Each point is reached from the start by the listed moves, each made once or not at all, plus a little noise. Say if it took an odd or an even number of moves. Then give how often each move was made.

Moves:
(1): [ 27.3 -10.0  -6.4]
(2): [ 5.5 19.0 -6.9]
(3): [ 9.0  6.3 26.2]
Start: [-3.9 -3.3  2.7]
Points:
[ 23.3 -13.7  -4.3] -> odd (1, 0, 0)
[-2.3 -4.8  3.5] -> even (0, 0, 0)
[11.5 21.7 22.4] -> even (0, 1, 1)
[ 1.0 16.2 -3.9] -> odd (0, 1, 0)

Moves:
(1): [ 16.3  -9.1   8.2   0.6 -13.3   3.9  -5.4   4.3  25.8]
(2): [ 9.2  4.6  0.4 -7.9 -8.7 -9.7 10.3  2.5  0.3]
(3): [ -0.4   2.1  -1.3  17.2   6.0 -10.0 -10.3  -9.3  -6.4]
(4): [11.1  2.0 -2.6 -2.9 -3.8  7.5 -3.7  4.8 -5.9]
(5): [-7.5 20.3  2.4 13.6 -2.1  4.0 -0.4 -0.2  2.3]
(6): [ -1.4   2.9   5.4 -18.5 -13.0   2.3  -5.4  -7.6  -1.2]
Start: [ 2.2 -2.5 10.7  1.9 -4.7 -3.5 -3.8  8.9 -6.0]
Points:
[ 19.0  14.9  22.4  11.5 -32.6   3.3 -29.4   2.3   8.5] -> odd (1, 0, 1, 1, 1, 1)
[  9.6  11.1  21.1  33.7 -13.1  -4.9 -19.9   4.1  15.4] -> odd (1, 0, 1, 0, 1, 0)
[ 31.6  14.8  18.7   5.1 -32.1   2.4  -2.5  20.1  16.6] -> even (1, 1, 0, 1, 1, 0)
[ 11.9   0.8  10.7  -5.6 -12.4 -13.9   5.4  11.1  -4.7] -> odd (0, 1, 0, 0, 0, 0)
[  9.2  11.4  27.4  -2.1 -33.4   7.6 -16.1   5.1  21.0] -> odd (1, 0, 0, 0, 1, 1)
[ 30.3  19.3  22.8   3.2 -39.4  -7.1 -19.8   3.3   9.4] -> even (1, 1, 1, 1, 1, 1)

Moves:
(1): [-7.3 -0.6 -2.7 11.0 -5.9 -7.1 -7.3 -1.3 -0.6  3.8  8.6 15.4 11.8]
(2): [ 0.7  1.7 -8.5  1.0  3.6  1.8  1.8 11.5 -3.6 -4.1  6.0  0.1 -5.0]
(3): [-4.1  9.2  5.0  2.7 10.4 -3.4 18.2  1.3 -5.1 -0.2 -2.3  1.6  8.7]
(4): [ -1.6  -8.3 -16.0  -0.8   0.9   2.2  -7.2   1.2  18.7  -7.0  -4.8  -1.9
   6.9]
(5): [  4.6   1.9  -0.8 -12.3  -3.5 -10.7  -6.8   7.0  -4.4  -3.4  -1.3   8.0
  -1.3]
(6): [  7.7  -1.4  -9.9   3.7  12.5   7.5 -17.8 -12.8  16.3 -11.2   5.7 -24.0
 -13.2]
(7): [ -6.1   9.2 -15.1  -8.2  11.5   6.7  -8.2   9.7   3.7  -0.5  -0.6  13.0
  15.2]
(8): [-19.3  -4.8  12.4   5.3   2.5  10.7   3.2  -5.4  17.9 -14.9  -0.2  -6.5
  22.9]
(9): [-10.2  -6.8   6.6   7.2 -15.7   0.4  -3.4  -2.8  19.6   3.5  12.8  11.3
 -10.0]
(10): [  7.4   4.0   5.1   6.1  17.8  10.3   9.6   0.8  -3.2 -13.9 -16.1  -6.5
  -2.9]
(11): [-17.3   0.7   3.8   8.8   6.2  -4.8   7.6  -5.8  -8.6  -4.9  -4.0   0.0
 -10.4]
Start: [ -7.5  -6.1   9.8  -1.3   3.4   9.6  11.7 -14.0   0.6   9.1  -0.6  -7.4
   1.3]
Points:
[-30.5  -4.9  -6.3   0.1  20.0  14.0   3.4  -3.2  26.9 -16.9 -14.5  16.0
  -1.0] -> even (0, 0, 0, 1, 1, 0, 1, 0, 1, 1, 1)
[ -9.1  -7.6   1.2  16.6  29.2  27.2  11.0 -26.5  45.2 -19.1  -4.8 -26.4
  -9.2] -> odd (0, 0, 1, 1, 0, 1, 0, 0, 1, 1, 0)
[-36.5 -11.3  19.1  14.1  -5.9   5.6  14.8 -21.8  12.3   8.2   6.4   3.9
 -19.4] -> even (0, 0, 0, 0, 0, 0, 0, 0, 1, 0, 1)
[-22.8   5.1 -20.2  -9.0  17.7  -2.4   0.7   5.0  14.3   2.8  -1.5  28.1
  43.5] -> odd (1, 0, 1, 1, 1, 0, 1, 0, 0, 0, 0)
[ -5.4 -11.6  -5.8 -13.8   0.4   1.1  -1.5  -4.8  15.9  -0.6  -7.5  -1.9
   6.3] -> even (0, 0, 0, 1, 1, 0, 0, 0, 0, 0, 0)
[-28.3 -12.1 -14.3  12.4  38.3  49.2 -10.2 -10.7  68.9 -39.1   3.0 -22.4
  14.9] -> odd (0, 1, 0, 1, 0, 1, 1, 1, 1, 1, 0)

Moves:
(1): [ -8.8  -0.8  -2.3  -6.1 -15.3  -9.3  -6.4   0.4   8.3 -16.8  -7.1   3.9
   8.6  -2.2]
(2): [  6.6   6.9  -1.2   5.0  -6.7  -8.5  -2.0  -6.1   1.7 -11.3   4.5  -5.4
   5.6  -3.3]
(3): [ -5.0  -1.2  -6.3  11.9 -24.1  -0.8 -18.6  18.6  12.3  13.8  -4.4 -18.2
   9.5  12.9]
(4): [  6.1  -1.3  -9.2  -0.1   9.6  -5.5  12.6  13.5   5.5 -11.8   8.4  -8.7
   0.2   5.8]
(5): [-15.8   4.0   4.9   4.3  -0.2   1.9   4.0   6.6  11.7   9.5  -4.0  -6.4
   4.3  11.0]
(6): [  8.8 -15.0  -4.3 -11.2  -2.8  -2.7  14.0 -13.8   1.5   5.4  -1.8  -9.9
   9.6   5.1]
(7): [ -0.4   0.0  16.8   0.1 -23.3   5.7   4.9   0.6  -3.3  -5.5  -0.2   6.7
   2.0 -18.0]
(8): [-16.5  -7.0 -12.3  -3.2   1.9   0.7  -4.0  -0.7  -5.4   7.7  11.8  -0.8
   5.1  -8.4]
(9): [-10.8   0.1   5.4  15.9  -4.1  -5.4  19.5 -14.6  -8.0  -4.9  -1.3   3.4
  10.8  15.5]
(10): [ -5.0   0.5   0.9  -4.8   7.2  -2.6   1.4  -4.3  -3.0   3.2   6.8   6.0
 -15.9   7.2]
(11): [-11.7   0.1  -7.5   5.6  -8.7   7.4  -1.6  -7.5  -6.5  -5.3   4.7  -7.1
  -3.9   3.8]
(12): [ 10.8  -2.3 -10.1 -27.2  -3.8   8.9   4.8  -1.7 -15.6  13.8   9.7   4.9
  19.5   4.8]
(13): [ -8.8 -14.4   0.4  -3.6   1.0   2.3 -21.0 -10.8  -8.8 -11.2  11.1  -6.0
  -4.5   4.8]
(14): [ -3.1  -1.4  -5.4  -6.3  14.6  -4.0  -0.3   7.5 -17.8  -1.9   3.2  -8.2
  -2.3   0.3]
Start: [ -0.7   0.6 -11.4  20.2   5.1  -3.6 -10.8   5.0   8.0  -2.8   1.7  -5.1
   6.8  -3.8]
Points:
[ -6.2   2.6 -18.4  23.1 -39.2 -26.4 -20.5  38.7  14.6 -36.3   5.8 -34.6
  30.1  -8.7] -> even (1, 1, 1, 1, 0, 0, 1, 0, 0, 0, 0, 0, 0, 1)
[-25.7  10.1  -9.3  56.7 -30.6 -16.5  -8.5  10.3  24.3   5.3  -3.1 -31.2
  36.1  32.2] -> even (0, 1, 1, 0, 1, 0, 0, 0, 1, 0, 0, 0, 0, 0)
[-23.7 -41.7 -35.3  -8.9 -18.2  -6.7   2.4  -1.3 -34.9   6.3  44.1 -36.4
  41.0  25.8] -> even (0, 0, 1, 1, 0, 1, 1, 1, 1, 1, 0, 1, 1, 1)

Moves:
(1): [  2.4 -10.3  -7.3   7.9   4.5   8.1  -5.9   4.6  -1.9  -0.8   3.9  -3.6
   1.2  -7.1   7.4   0.9  -1.4  -9.8   0.8 -11.7  -1.1  -7.7]
(2): [ -9.8  -8.9   3.4   3.1   2.3  -1.7  -1.3   0.4  -2.9   7.3  -5.6  13.3
 -10.6  -4.1   1.8  -7.8   7.6   2.8   6.8  11.5  -0.9  -1.0]
(3): [ 0.0 -4.9  4.4  7.4 -7.7 -6.0 -3.3  2.4 -1.3 -6.9  0.7 -8.2 -5.7  3.6
  3.9  6.4 10.8  2.3 -3.5  0.3 -0.6 -5.8]
(4): [ -0.5   7.2  10.5  -2.1   1.2   7.4   8.8  -4.1   5.5   2.3  -2.6 -18.2
 -13.0 -13.7  -0.1  -4.2   1.3  14.3  -5.1  -3.6   1.6   3.8]
(5): [ -4.2   1.0  -0.5  -9.9 -10.5   2.1 -11.6   0.5  -5.8 -14.4   3.4   2.2
 -10.2  -0.4   0.2   0.8   1.5  -3.6  -8.2   9.6   3.1  14.7]
(6): [10.1 -9.1 -4.2 -5.7 -3.5  2.5 -5.1  1.7  0.4  5.6 -4.2  0.0 -8.8  2.3
 -2.8  1.0 -2.0  8.3  2.4  0.2 -6.6  5.1]
(7): [-3.7  0.0  3.1  4.7 -1.5 -6.1 -0.2 -2.5  7.3 -5.0 -4.7  5.1  3.9 -1.2
 14.3  7.1  0.8 -2.0  1.5  3.1 -8.8  1.7]
(8): [ -7.1   6.5  -3.8   9.2   1.9  11.4   2.1  -2.6  -3.7 -11.1  -1.6  -6.8
  -2.7  10.3   0.5  -6.2   5.9   5.5  10.9   3.4  -4.0   3.7]
(9): [  6.6   5.1   0.4  -1.0  -9.6   5.4   7.5   5.6  -0.9   4.6   5.8  -0.6
  -2.3   4.6  14.2   8.7   0.5   3.4  -6.1  15.7  -2.4 -10.0]
(10): [-4.8  1.1  2.0 10.5 -5.2 -2.5  1.9  6.3  3.1  1.0 -0.5  3.8 -0.4  6.4
 -3.6  1.2 -2.5 -5.6 -2.3  1.4 -2.0 22.4]
(11): [-5.0 -6.1 -2.0 -6.9 -3.5 -0.2  3.2 10.5 -3.2 -8.6  9.1  1.3  0.0  0.4
 -0.3 -0.1  0.5  4.4  4.8 -4.0  4.1  2.6]
(12): [ -1.6   1.0 -15.3   4.2  -1.6   2.1  -7.5   6.4   9.5  -4.5  -3.7   2.4
  -2.9   5.5   1.6   1.0   1.7   6.0   6.3  -1.4  12.9  -3.0]
(13): [  1.8  13.9  -5.8   8.7  -5.9  -5.7 -14.6   6.9 -12.9  15.1  -3.1   2.6
  10.1 -14.3  14.8  -6.7  -5.1  12.8   0.8  -4.8   0.0   1.7]
(14): [  2.5  -3.3   7.4  -0.5   6.1   8.4  -3.4  -8.1   6.1   1.0   4.3   3.8
   5.3  -0.2  11.3 -11.6   4.1   2.8  -7.6  -2.7   7.2  -1.5]
(15): [10.9 -6.9 -0.3  5.0 -1.3  2.0  5.2 11.2 -1.9 -2.0 -7.3  0.8 14.1 -3.9
 -3.2  8.4 11.3  2.3  7.7  7.0 -0.9 15.1]
(16): [-10.3  -9.4  -0.2   4.8  11.7  -6.0  -5.1   7.3   4.1   5.2  -1.6 -10.7
   0.4   4.5  -0.1   5.1  -6.0   1.6 -11.1  10.0  12.1   4.0]
(17): [ -4.6   5.7 -21.6  -0.1   5.9  -4.0   5.4  -9.5   2.4  10.1  10.2  -1.8
  -0.4  -4.5  -1.5  -3.1  20.2   7.0  -8.4  -5.0  -7.7  -6.0]
(18): [ 11.6  -1.3  -4.0   2.4   1.9  -8.7   2.3  -1.4 -14.6  -0.6  -0.4  -4.8
  -7.4  -4.4   3.8  -5.3   2.4  -4.1   5.1   6.2   7.1  -2.5]
(19): [ 4.8 -0.7 -5.8 -0.9  6.4 -2.2 -6.0  6.2  8.1 -9.1  2.7  1.5 -0.1 -9.7
 -2.5 -4.3 -1.2 -0.3 -0.7  4.0 -7.2 -0.2]
(20): [ -6.3  -0.8  -8.1   1.4  -0.2   6.6   7.2   6.5  -8.4  -3.0  -2.1  -0.1
  -0.8  -0.6  11.7  -9.0  -6.7   0.2 -19.3   0.9  -4.0  -9.2]
Start: [ -4.3   5.6   2.6   7.2  -2.3   3.6 -14.6   6.7  -3.8   0.8 -12.1   0.3
  -1.0   4.6  -6.3   4.2   4.8   4.4   2.6  -1.3   7.1  -4.8]
Points:
[-19.0  14.9 -25.7  47.3  -6.2   8.5 -17.2  31.4  -6.3  21.5 -21.1 -27.0
 -14.1  -7.7  25.9   6.1  53.1  62.6   1.1  31.5  16.8  -2.5] -> even (0, 1, 1, 1, 0, 0, 0, 1, 1, 0, 0, 1, 1, 0, 1, 1, 1, 0, 0, 0)
[ -1.1   8.9 -35.2  43.3  -4.0   3.2 -13.5  34.4 -30.4 -12.8   0.8  -7.5
  11.7 -13.3  29.0 -26.2  43.5  32.7  -9.1   4.8  -1.5  15.0] -> odd (0, 0, 1, 0, 0, 0, 0, 1, 0, 1, 1, 0, 1, 1, 1, 0, 1, 1, 1, 1)
[-33.4   3.2 -17.4  51.3 -15.0  -8.5 -38.3  54.0   3.7 -11.3 -14.0   4.3
 -11.5  10.3  38.9   8.2  18.0  34.8  10.0  37.9  11.7  11.7] -> odd (0, 1, 1, 0, 0, 0, 1, 1, 1, 1, 1, 1, 1, 0, 0, 1, 0, 0, 1, 0)
[ 10.9  20.2 -32.5  49.1 -10.0   7.7 -10.2  28.7 -27.6  -0.5  -3.2  -9.7
   8.4  -8.4  43.8 -18.0  44.2  31.1 -20.1  24.5  -7.0   2.4] -> odd (0, 0, 1, 0, 0, 0, 0, 1, 1, 1, 0, 0, 1, 1, 1, 0, 1, 1, 1, 1)
[ 25.4 -25.0 -24.3  41.2 -19.8   5.2 -41.5  59.5 -16.4   3.3 -10.1  12.2
  -8.8 -16.0  39.9  -3.5  31.1  29.6  17.5  21.0  16.0  10.2] -> odd (1, 1, 1, 0, 0, 1, 0, 0, 1, 1, 1, 1, 1, 1, 1, 0, 0, 1, 1, 0)
[-30.3 -33.7 -11.2   8.4   2.9  27.5 -35.2  29.0   7.7 -13.4 -15.5  -4.6
 -36.2 -10.1  38.5 -12.0   5.4  30.0 -24.9  10.3  27.3   4.7] -> odd (1, 1, 0, 1, 1, 1, 1, 0, 0, 0, 1, 1, 0, 1, 0, 1, 0, 0, 0, 1)
[-16.9  -1.4 -35.1  31.9  -5.1  -1.3 -63.2  13.6   4.5  -6.5  -4.1  17.6
 -10.6 -28.5  45.2 -12.8  44.7  22.1 -10.0   2.0   4.7 -12.2] -> even (1, 1, 1, 0, 1, 0, 1, 0, 0, 0, 0, 1, 1, 1, 0, 0, 1, 0, 1, 0)

Moves:
(1): [ -0.3   0.9   0.3  11.9   1.5   6.1  10.7  13.5 -12.1  22.9   7.4  11.8
  -2.1  -6.4  -1.4   0.2   6.1  10.3   2.9 -11.4  11.2  -9.7  -3.3  -4.8]
(2): [ 16.8  -3.4 -12.7 -12.4   1.0  -2.1 -11.2   2.9   1.9  -7.1   8.2   5.5
  10.0  -2.6  12.4  17.1  -8.0  -4.1   0.1   2.7   1.7  -4.4  -9.9  -3.2]
(3): [ -0.2   5.0   6.4   3.1 -11.0   4.1 -12.8 -12.5  -2.7  -0.2   4.4 -12.3
   1.0   8.4  -7.6  -3.8  -1.7   8.5   0.4  -3.0  -5.6  -3.4  -5.9   0.3]
(4): [ 12.6  -9.2   1.0  -4.2 -13.3  -2.4  -2.5   0.9 -10.1  -7.2  -2.0 -15.9
 -14.4 -12.6  12.5  -7.0   6.8  -2.6   6.7  -3.6  -0.7  -3.0  -6.7   6.7]
(5): [-19.0 -15.1   2.3  13.1  -3.3   0.3 -14.4   9.5   4.0   6.6   8.4  -4.7
  -4.6  -7.9  -4.0  -2.8  -3.4  -5.1   3.9   6.1   1.7  -0.5   3.2  -6.7]
(6): [ -3.0   6.6 -11.1 -10.4  -5.0   4.4  -1.0  -0.2  -7.8   0.1   6.4   6.4
   0.2  -6.4  -2.1  11.9   2.6  -5.0  -2.2  -3.7  -7.3  -4.5  -4.2  -4.4]
(7): [ 1.8 -6.6  9.1  9.3  0.0  0.8  4.4 -6.2  0.1 -8.4 -1.9  6.1 -0.9  1.5
 -2.8 -4.1  4.0 -5.1  3.3  1.6 -6.0  6.9 -7.1 16.0]
(8): [ -4.1 -10.3   6.2 -14.3  -8.2  -5.8  -8.3  -1.9  -5.6  14.0  -6.5  -3.1
  -6.1   5.4  -6.6   2.0  -1.6   4.4   5.5   7.4   4.7   7.4  13.0  -1.1]
(9): [ -0.8   0.6   2.5  -7.8  -0.9  -3.8  -4.6   2.1  -5.9   5.4   1.4   2.3
  -4.6  -7.3   1.4  -0.9  -3.8 -10.0   4.1   4.3 -10.2  -8.1   1.1  -0.5]
(10): [  2.0  -1.6  -6.3  -3.2  -6.5   1.8  -5.3  -0.2  -1.6   9.4 -10.4   2.0
  -7.0   4.5   7.3   1.6  -3.9  -0.3  -0.8   5.1  -4.6   6.4  -8.7 -11.7]
(11): [ -6.8   0.1   4.6  -2.3  -1.1  -7.0  10.5 -11.6   1.0   3.6   5.4 -11.7
  -2.4  -1.1   2.9  -0.2  -0.4   5.4   6.5   5.9  -5.8   3.6  -5.3  -9.6]
(12): [  7.6   3.5  -0.1  -6.2  -8.3  -9.8   3.5   6.6   1.7   1.3  -6.3   8.0
  -4.2  -1.7 -15.3  -1.8  -6.7  -2.0   0.8  -4.4   9.7   0.9   5.5  -0.9]
(13): [  0.3   7.5   2.1   5.5   3.2   6.1  -4.1   4.2 -11.8  -0.5   0.7  -1.3
  -5.2  -2.1   6.6   2.4  -5.4  -8.8   2.1   2.5   6.0   5.1   0.3  -3.9]
(14): [  8.7   5.5   0.4  11.4   7.9  -2.9  -3.8  -9.2   1.6   4.3   0.9  -9.1
   4.7 -11.1   2.5  -1.0   6.2   3.0   1.2  -5.2  -1.8   9.3  -9.9   5.2]
(15): [ -4.6  -5.1  -1.2  -9.0   2.1  -1.1  -5.3   1.6 -11.5  -6.6   2.0 -11.4
   2.4  -5.3  -9.5 -11.1  -6.8  19.5  -6.0  18.9   4.2  -2.2  10.1   5.1]
(16): [-11.5   9.6   5.6 -16.4  16.2   3.4  -2.4   7.0   9.2  -9.0  -4.9  -2.6
  -1.9  -2.0 -15.1   3.1  -4.1   0.7   2.8  -5.9   5.2   6.4 -11.1   5.5]
(17): [  3.2  -8.1  10.1  -6.8  -5.3  14.2   5.1   4.0  -8.0   0.6 -14.2   0.2
  -4.9  -4.0  -4.5  10.1   0.2   7.5  11.7  11.6   2.2   0.2  18.0   5.3]
(18): [  2.0   9.2 -10.4   3.5   2.4  -6.6  -9.5   4.5   1.2   0.3  -5.7 -11.7
  -1.0  17.3  -2.1  13.1  -0.2  -4.0   7.1  -0.9  -4.9  -6.7  -7.9  -5.2]
(19): [ -9.7 -20.9  -0.6  -4.6   2.4  -4.0  -5.5  14.3   1.7   9.3   9.5 -10.2
 -13.0   8.1  -1.4   5.1 -10.3   5.7  -3.1   0.6  -8.7   7.7   4.2   3.2]
(20): [ 0.3  7.0 -6.3 -0.5  1.1  6.0  1.0  5.3  4.9  5.0  3.9  2.2 16.8  0.5
 -2.4  0.3  0.2 -0.5  3.2 -6.1  5.0  1.9 -3.6  1.5]
(21): [ 13.3  -1.9   9.9  -2.6   3.6 -15.8   1.8  -3.8 -10.6 -23.3  -9.0   9.9
  10.0 -18.9  16.3  -7.9   7.0 -10.9   1.6 -11.5  -4.8   6.6  -7.7 -13.6]
(22): [-11.0  -3.4  -3.1  -3.0  -2.1  -6.9   1.8  -9.4  -1.8  -4.7  -5.9   3.1
   0.5   4.1   8.3   2.2  -4.4   8.2   6.0  -9.3  -7.0  -1.3  -0.5   3.4]
(23): [-1.2 10.1 -0.9 -1.1 -6.3 -9.7 -5.2  3.7  7.5 -8.0  2.8  2.7 -0.4  0.3
 -0.2 -0.7  2.1 10.6 -1.0  5.3 -0.9 -0.8  5.2  2.7]
(24): [ -1.9   9.8   7.5   4.6  -7.4  -8.1   1.1   3.2 -14.3  10.7  -3.3  -9.3
  -8.2   4.7  13.4  16.1  -7.7  -0.4 -10.2   0.6   8.3  -5.9  -1.9   1.2]
Start: [  8.5  10.5 -18.0   5.6  -9.5  10.9 -18.1  -5.8  -1.9   4.4 -10.0  -0.4
   9.0   6.1   2.9  11.7   7.4  -6.0  -2.1  -5.0  -7.7 -10.6  -2.3   0.5]
Points:
[-11.4   9.0 -24.8 -57.9 -20.2 -28.5 -35.7  17.2 -38.8  21.4  -4.4  -5.4
   6.7  -8.3  24.7  52.0 -22.9  36.8   2.6  -4.8  -7.6   0.3 -26.2 -26.6] -> even (1, 1, 0, 0, 0, 1, 0, 1, 0, 1, 1, 0, 0, 0, 1, 1, 0, 0, 1, 1, 1, 1, 1, 1)
[ 31.5  13.0 -29.0 -24.9 -36.9  13.8 -56.2  31.9 -31.9   2.8 -23.8  -1.4
   7.7 -25.5  -0.5  44.4   2.9 -12.7  37.3 -30.6   0.6 -20.9 -46.3 -27.1] -> odd (1, 1, 1, 1, 1, 1, 0, 0, 0, 1, 0, 1, 0, 0, 0, 1, 1, 1, 0, 1, 1, 0, 0, 0)
[ -4.0   2.3   1.4 -47.7 -21.5  -0.2  -2.6  -1.2 -44.6   8.0 -43.0  18.9
  10.2 -23.0 -22.3  17.8   0.5  27.3  32.5  -5.8  -0.7  13.9  -6.6  -6.2] -> odd (1, 0, 0, 0, 0, 1, 1, 1, 0, 1, 1, 1, 0, 0, 1, 1, 1, 0, 0, 1, 1, 1, 0, 0)
[ -9.6  15.0   4.1  -0.7   3.5  21.2 -30.0  37.4 -29.0  -8.4 -13.5   6.4
  19.6 -39.7 -12.0   6.3   4.6  16.5  17.2   3.9  21.8  -3.0   7.4 -10.9] -> odd (1, 0, 0, 0, 1, 0, 0, 0, 0, 0, 0, 0, 1, 0, 1, 1, 1, 0, 0, 1, 1, 0, 1, 0)
[ 30.0   4.6 -10.9 -11.0 -32.1 -11.0 -28.7   3.0 -53.8  17.6 -12.0   5.3
   3.1 -22.0  23.6  62.2  -9.7  13.6   6.8 -38.0 -12.6 -15.3 -17.0  -8.1] -> odd (1, 1, 1, 0, 0, 1, 0, 0, 0, 0, 0, 1, 0, 1, 0, 0, 1, 0, 1, 0, 1, 1, 0, 1)
[-19.9 -22.1 -17.4 -32.8 -19.8   1.6 -41.1  21.2   7.1  -6.1   0.8 -32.1
  -5.6 -10.9  11.0  40.0 -14.0  21.5  33.2   2.7 -13.5  -0.2  -9.0   8.6] -> even (0, 1, 0, 1, 1, 0, 0, 0, 0, 0, 1, 0, 0, 0, 0, 1, 1, 0, 1, 1, 0, 1, 1, 0)
[-16.4   7.5 -12.7 -21.7 -18.5   8.0 -72.7  24.7 -26.9  45.4  12.7 -36.1
 -22.5  -6.3 -16.5  66.3 -17.4  13.5  37.8  13.2 -19.9 -10.2 -14.0 -15.2] -> odd (1, 1, 1, 0, 1, 1, 0, 1, 1, 0, 1, 0, 1, 1, 0, 1, 1, 1, 1, 0, 0, 0, 1, 0)
[ 25.3  23.7 -41.6 -21.9 -23.4   9.2 -65.6   7.9  -8.8  15.0   6.9 -26.1
  15.8  10.3  -0.9  62.3  -5.0   4.0  18.2   0.4 -36.1 -17.6 -14.5   3.8] -> even (0, 1, 1, 0, 0, 1, 0, 0, 1, 0, 0, 0, 0, 1, 0, 0, 1, 1, 1, 1, 0, 0, 1, 0)
